Each row of a before or after table is a point. The points were changed in one or more steps. Then noise was added and the rows were shuffled. The steps act on how far a point lies along the listed directions, d1 being the first. Write out the steps. A step turns or swaps two directions, mirrors them in a line or flattens them onto one, adds a multiple of one to another, or multiplies one. Angles are multiples of 10 degrees, from the lower direction toward the higher: turns from -170 to 170, lines from 10 to 170 but not 90. Use the fewest steps. Two steps may share a direction if one is a turn and the other turns, adds or multiplies; they go together, in the order done. Otherwise the lowest direction goes first.
In the rows, 128 means zero.

Directions:
(1): [127  86]
(2): [ 86 129]
Before (14 x 2):
[[ 56 127]
 [153  55]
 [102 143]
 [ 92  97]
 [137  95]
 [178 107]
 [126 135]
 [117 160]
 [141 119]
 [121 109]
 [171  72]
 [123 154]
 [ 93 137]
 [ 99 162]]
After (14 x 2):
[[108 166]
 [133 119]
 [125 136]
 [163  61]
 [149  91]
 [112 157]
 [111 158]
 [144  98]
 [116 150]
 [117 149]
 [160  67]
 [132 117]
 [116 150]
 [134 115]]
Steps: flatten d1 and d2 onto the line at 150 degrees

Directions:
(1): [157 107 175 122]
(2): [ 90 140 161 156]
(3): [150 182 137 123]
Before (8 x 4):
[[ 95 158  88 129]
 [108  79 134 145]
 [164 143 178 130]
 [161 123 106  98]
 [115 144 125 154]
 [140 131 157 138]
 [130  91 140 148]
 [161 193  59 101]]
After (8 x 4):
[[144 133 156 139]
 [130 157 120 147]
 [105  83 127 134]
 [ 92 160  88 129]
 [175 119 123 126]
 [136 126 192 146]
 [ 36 106 106 171]
 [179 122 106 111]]
Steps: swap d2 and d3

Directions:
(1): [169 110 114 179 107  88 126 127  94]
(2): [168 116  93 118 160 140 167  85 147]
(3): [154 136 127  86  80 160 135 120  83]
(4): [133 134  80 113 170 134 101 168  95]
(5): [136 165  90 162  95 162 124 146 164]
Before (8 x 9):
[[157  74 126 175 151  82 146  97 102]
 [125 127 117 125 170 119 130 109 176]
 [ 96 152 159 105 110 153 123 131 126]
 [119 134  54 120 169 168 119 130 159]
 [125 151 105 180  92 137 112 149 148]
 [156 143  59 151 128 152 126 167 136]
 [ 73 208 125 120 127 178 124 149 197]
 [122 152 132  76 136 177 150  81 174]]
After (8 x 9):
[[109 147 140 112 119 142 114 145 104]
 [120 153 110 177  90 141 113 145 153]
 [131 125 108 129 174 115 126 115 166]
 [ 94 202  92 136 141 163 108 172 161]
 [113 137  63 115 165 172 124 124 169]
 [147 145  93  96 151 161 131 108 137]
 [144  76 145 166 143  91 157  84 124]
 [138 149  84 139 117 164 140 149 162]]
Steps: flatten d1 and d4 onto the line at 140 degrees

Directions:
(1): [168 114 179 130 128 136  97 135  88 124 145  95  72 158]
(2): [ 81  96 118 159 177 124 105 129 140  79 147 111 139 170]
(3): [ 87 178 132 186  97 154 102 106 109 115 124 140 101 107]
(4): [103 129 166 130 119  64 133 173 100 103  78 132 135 115]
(5): [141 133 101 143 167 118 125 181 157 131 138 161  66  99]
Before (10 x 14):
[[109 134 143 177 140 150  84 101 106  95 138 103  97 172]
 [121 156 147 160  88 131 103 136  79 120 102 115 106 120]
 [ 94 145 132 143 127 112 126 141  98  99 103 142 122 117]
 [ 99 109 175 133 127 107  98 121  93  92 131  87 153 170]
 [201 125 120 120 146 167 116 104 127 157 176 120 100 153]
 [100 138 169 154 123  75  97 176  98  84  88 132 124 127]
 [117 169 140 145  91  98 138 121 107 128  73 125 137 103]
 [ 47 146 103 170 143  89 154 152 152 100  92 168 158 120]
 [ 83  99 135  96 131  59 150 139 146  94  78 147 247 129]
 [ 94 150 137 136 114 101 168 143 129 136  78 159 171  85]]
After (10 x 14):
[[120 169 135 147  99  96 138 133 113 128  75 132 123  95]
 [ 93 145 133 142 125 111 125 137  96  99 103 142 123 117]
 [ 93 152 134 138 116  99 168 148 130 136  79 162 166  84]
 [106 113 158 142 150 102  98 150 111  95 138 108 118 152]
 [111 134 140 180 146 147  86 109 111  94 139 107  88 169]
 [123 158 143 161  92 129 103 143  83 121 103 119  99 117]
 [ 99 139 172 154 120  76  99 170  94  82  88 130 129 129]
 [ 44 144 109 166 134  90 155 140 147 100  89 163 172 126]
 [200 124 124 119 141 168 116 100 124 157 174 118 108 156]
 [ 88 103 117 104 153  53 149 169 162  96  83 165 212 112]]
Steps: multiply d5 by 0

Directions:
(1): [107 119 116 210 101 187 186 123 109 141 138 115 132 170 102 140  90 126
 103 117 124 145 135 118]
(2): [139 102  93 128 117 145 105 108 165 153 147 129  71 142 146 152  92 126
 136 107 157  47  98 159]
(3): [ 83  95 131 111 153 150 159 142 158 135 135 189 106 112 111  88 138 115
 115 120  75 146 105 191]
(4): [159 150 101 125 105 119 123 145 110 145 103 131 140 154 180 120 130 152
 117  56 105 143 183 188]
Before (8 x 24):
[[130 120 154 163 135 147 115 114 127 114 138  83 148 141 105 151 118 132
  125 168 150 132 113  71]
 [125 135 167 110 142 115 151 137  92 108 109 104 138  99 105 110 157 126
  134 154 119 176 128  73]
 [161 111 121  61 126  94  68 111 172 140 142 138  98 122 150 124 150 127
  160 129 154  74 109 178]
 [146 153 138  70 128 103  93 125 135 140 137 136 107  87 146 102 138 125
  146 157 158 119  94 145]
 [100  89 138 136 150 184 201 126 151 172 131 187  96 132 155 119 122 120
  116  64  65 132 124 200]
 [142 108 128  72 149 100  74 106 175 114 133 131  69 109 148 135 159 116
  149 127 140  65  65 151]
 [ 28  93 170 123 158 162 201 143 119 108 138 170 159  98  51  84 138 120
  100 190  73 199  86 116]
 [149 167 144 117 110  78 123 119 102 118 123 100 156 137 127 150 102 132
  120 152 152 138 159  68]]
After (8 x 24):
[[ 51 107 162  92 156 137 178 154 118 112 123 177 163  93  84  75 152 132
  103 161  63 199 108 148]
 [133 147 130 121 111 140 129 121 124 149 144 128 111 114 130 109 114 124
  130 150 156 128  96 139]
 [127 117 162 144 146 133 102 112 136 109 142  85 144 125 102 149 127 127
  133 187 157 125  98  59]
 [126 102 117 134 127 144 119 103 159 125 139 121  71 143 131 144 129 114
  128 114 135  80  73 146]
 [123 102 128 104 148 156 177 135 149 176 115 194 100 129 188 111 137 132
  121  35  55 133 148 232]
 [121 133 166 119 141 123 157 135  91 106 112 101 137 102  99 111 153 124
  133 158 121 177 127  69]
 [137 159 152 124 117  84 130 113 107 114 132 100 154 130 108 153  99 123
  122 175 160 134 140  47]
 [145 106 110 125 105 139 111 108 157 152 150 127 100 155 133 133 120 126
  141 118 150  87 115 173]]
Steps: multiply d1 by 0; add 0.5 times d3 to d4
